Each row of a before or after table is a point. One or more steps were done to the points. Then noise was added and the rows were shuffled. The steps act on columns, c1 being the first. Write out the steps. A step turns or swaps two columns, mirrors them in a line or flattens them onto one, adds a multiple of one to another, or multiplies or shifts one. Angles are multiples of 10 degrees, from the lower column toward the higher: turns from -170 to 170, lines from 10 to 170 but not 90. Use the fewest steps. Two steps may share a column if one is a turn and the other turns, adds or multiplies; they go together, in the order done. Otherwise the lowest column goes first.
In the rows, 128 means zero.

Before (10 x 2):
[[101  98]
 [131 159]
 [118  91]
 [ 57 174]
 [158  94]
 [135  54]
 [180 162]
 [137 162]
 [136 119]
 [105 106]]
After:
[[ 68 105]
 [157 195]
 [153 157]
 [122 144]
 [156 142]
 [114 161]
 [163 151]
 [116 104]
 [178  58]
 [118 109]]
Steps: turn c1 and c2 by 160 degrees

Before (13 x 8):
[[ 77 141 124 114 183 169 107  50]
 [123 137  76 145  91  95 130 136]
 [138 117 146 147 141 178 108  65]
 [130 196  76 136 132 169 129 171]
 [152  97 146 102 129 160 197  52]
 [132 163  54 129 142 102 100 155]
 [ 94 116  34 158 108 113 152 148]
 [116 189  50 148 154 112 131 168]
 [187 109 142  65 155 171 146  70]
 [113 124  90 128 147 128 135 189]
 [136 144 162 128 158 125 154  90]
 [143 150  76 154 168 137 108 178]
 [115 155  96 103 104 125 124 181]]
After:
[[117 144  75 143 187 133 126 139]
 [142 159  52 132 141 165 101 159]
 [119 154  93  99 145 112 125 182]
 [181 113 144  66  73 108 146  70]
 [106 119  89 134 113 139 133 194]
 [ 94 139 129 115  47 121  99  50]
 [114 189  51 151 114 165 132 170]
 [126 196  78 135  92  96 131 171]
 [ 84 107  38 158 157 130 149 145]
 [113  95 147  92 100 104 199  49]
 [123 145 157 129 104 148 152  88]
 [149 154  80 158  87 151 102 174]
 [152 117 144 143  80  89 106  68]]
Steps: add -0.5 times c7 to c1; multiply c6 by 1.3; turn c5 and c6 by 140 degrees

Before (10 x 12):
[[109 143 158 138 147 130 107  79 135 179 101  86]
 [158 111 107  82 145  64 104 120 163  86  94 147]
 [177 115 133 135 140 116 142 156 147 165 117 112]
 [139 111 106  66 186 129 111 160 174 110 190 144]
 [ 98  97  86 125 119 201 111 158 131 113  86 144]
 [152 125  91 134 119 120  88 161 106 101 126 175]
 [140 125  92 103  83 126 176 131  87  94 195 165]
 [ 88  94  82  96  82 107 107 120  61 167  91 131]
 [136  80  46 154 131  91 155 142 160 140 139  93]
 [ 73 120 113 113  32 162 108 163 148  65 141 195]]
After (10 x 12):
[[109 119  88 179 146 142 180  62 139 113 104 161]
 [136 184 194 190 132 105 140 148 163 152 136 187]
 [153 136 176  81 120 130  99 173 106  89 125  99]
 [142 138 154  49 187 111 110 172 175 109 187 121]
 [ 73 100 166  45  31 103  66 176 149 107 144  71]
 [139 131 175  63  85 124  95 127  86 177 192 105]
 [177 144 118 151 143 121 167 163 148 141 116 142]
 [ 90 164 172  95  82 112 166 116  61 107  90 137]
 [157 195 151  62 144 146  86 116 164 101  94 122]
 [ 98  80 173 110 119  66 117 168 130 111  87 129]]
Steps: turn c2 and c6 by 120 degrees; add -1 times c12 to c4; turn c3 and c12 by -160 degrees; swap c7 and c10; multiply c8 by 1.3
